Every row gives one point. Two turns around zero, p and q, are shown by what they do to some points. Write where each new point lands after one turn and then the other. Backwards means that the second turn is done in reverse. Each puzzle has new turns, and all numbers are rounded.

Turn p:
[-32  29] => [-21  37]
[ 40 -15] => [ 33 -27]
[ -8 -15] => [-12 -12]
Turn q:
[16 30] => [23 25]
[  8 -30] => [  0 -31]
[-35  31] => [-26  39]
[ 11 -31] => [  3 -33]
Where do these land?
p, then q backwards: [-23 -10] => [-23  -9]
p, then q: [ 42 -19] => [ 25 -39]
q, then p backwards: [-19  30] => [-21  29]

Turn p:
[ 11  -5 -20  36] => [  4 -20 -11  36]
[ -4 -35  37  -8] => [ -7 -28  31 -30]
[ -3  18  30 -26] => [  2  27  25 -24]
[ 17  13 -40  -3] => [ 20  10 -37  14]
[-21  10  -8   1] => [-20  11  -9   4]
Turn q:
[10 -8  8 16] => [13 -1 11 14]
[35 13 37 -7] => [ 32  16  31 -24]
[  8 -15  14 -13] => [  3 -14  18 -11]
[-48  17 -12   2] => [-44  19 -19   9]
[ -5  -8 -47   2] => [ -4 -21 -41  12]
Where do these land?
q, then p: [ 21   4   1 -23] => [ 19   2  -5 -25]
p, then q backwards: [ 20 -17 -22 -16] => [ 26   3 -26 -10]
p, then q backwards: [-20  10  21  11] => [-23  -4  23   2]
q, then p: [-15 -26   6  33] => [-17 -21  22  28]
p, then q backwards: [-10  25  26  18] => [-18  -1  32  19]
q, then p: [ 21  46 -10 -13] => [ 29  35 -27  -6]
q, then p backwards: [-17 -42 -21 -11] => [-15 -39  -8  28]

Turn p:
[-20   9  25  -8 -12   0  18 -21] => [-11  16  18 -16 -14   4  23 -20]
[ 31  14  -3  -7   5 -15 -14   6] => [ 29   7  -5  -5   8 -19 -10  15]
[-27 -31  17 -11 -10 -21  10 -16] => [-22 -25  15 -17 -11 -14  19 -26]
[ 32 -20  -4  -3  10  31 -31 -28] => [ 34  -9   2   5   9  17 -42 -30]
[  3  20 -20   2   0  -3   8   7] => [ -1  15 -22   2   2  -2   3  14]
[ 10   8  -1  15  17 -18   7  14] => [  5   3  -3  14  20 -15  13  16]
[-19   5 -16  -3   5  17  23  23] => [-22  -1 -16   1   3  27  13  20]
[-33 -11 -17  12   8   7 -25  13] => [-38 -11   0  10   7   2 -28   7]
[ -9 -18 -14  17 -12   6  -3  -2] => [-13 -13  -8  19 -12   2  -8  -9]
[ 33  24  33 -14 -11  -4   8   6] => [ 40  19  20 -12 -10  -2  18  15]
Turn q:
[  3  21  28   5 -35 -12   0  12] => [ -5  19  30   1 -36 -11  -7   3]
[-19 -40  -8 -15  -4   6   4 -12] => [-16 -43 -10 -11   3   4  10  -2]
[ -1  16  -4  22   2   8 -10 -42] => [ -6  12 -11  19   0  18  -3 -41]
[  0  21  28   1  24 -21 -19  21] => [  0  24  28   0  22 -21 -28   7]
[-10  11  -3   8   9   1  -8  21] => [ -6  13   0   7   9   3 -13  20]
[  3   0  12   7  35 -21  -8  11] => [  4   6  13  10  34 -21 -11   4]
[-14 -13   3  12   6  26  32  12] => [-6 -9 11  7  9 27 29 21]
[  8   4   4  25 -27  13   4  24] => [  8   6  12  22 -29  12   0  23]
[  4  -6 -21 -15  -9 -16  11 -14] => [ -2  -6 -23 -11  -8 -17  16  -9]
[ 11   5 -33 -28 -12  16   4 -15] => [ 12  -1 -37 -27 -14  11   8  -7]
[ 14 -20  -6 -22  11   0  -9 -18] => [ 15 -23 -12 -17  11  -6  -2 -18]
Where do these land?
q, then p: [  8   0  16  -1   1  26 -14  11] => [ 19  -3  19   1  -2  16 -17   5]
q, then p: [ 22 -10 -46  -8  12 -18  22 -32] => [  6  -4 -60   2  13 -11  20 -20]
q, then p: [-14  -5  12  24   6  12 -19  41] => [ -7  -8  32  25   6   6 -19  31]
q, then p: [ -4   1  23  -4  13 -10  -2  -6] => [ -1   4  19 -11  14  -8   5 -10]
p, then q backwards: [ -1  25   2   1  -5  -6 -10  -4] => [  3  23   2  -3  -1 -12  -1  10]
p, then q: [  0  17  -2 -30   1  -4  28  -9] => [  7  13 -15 -33  -1   3  23   4]
p, then q: [  9  -6 -12 -32  -9 -26   4 -14] => [  6 -11 -23 -26  -7 -27  10  -6]
q, then p: [  8 -14   0  48 -21   5   5  10] => [ -1  -3  10  50 -21   2   9   2]
q, then p: [-27  -8   7   2   1  21 -14   2] => [-18 -10  16   0   2  21 -19  -2]
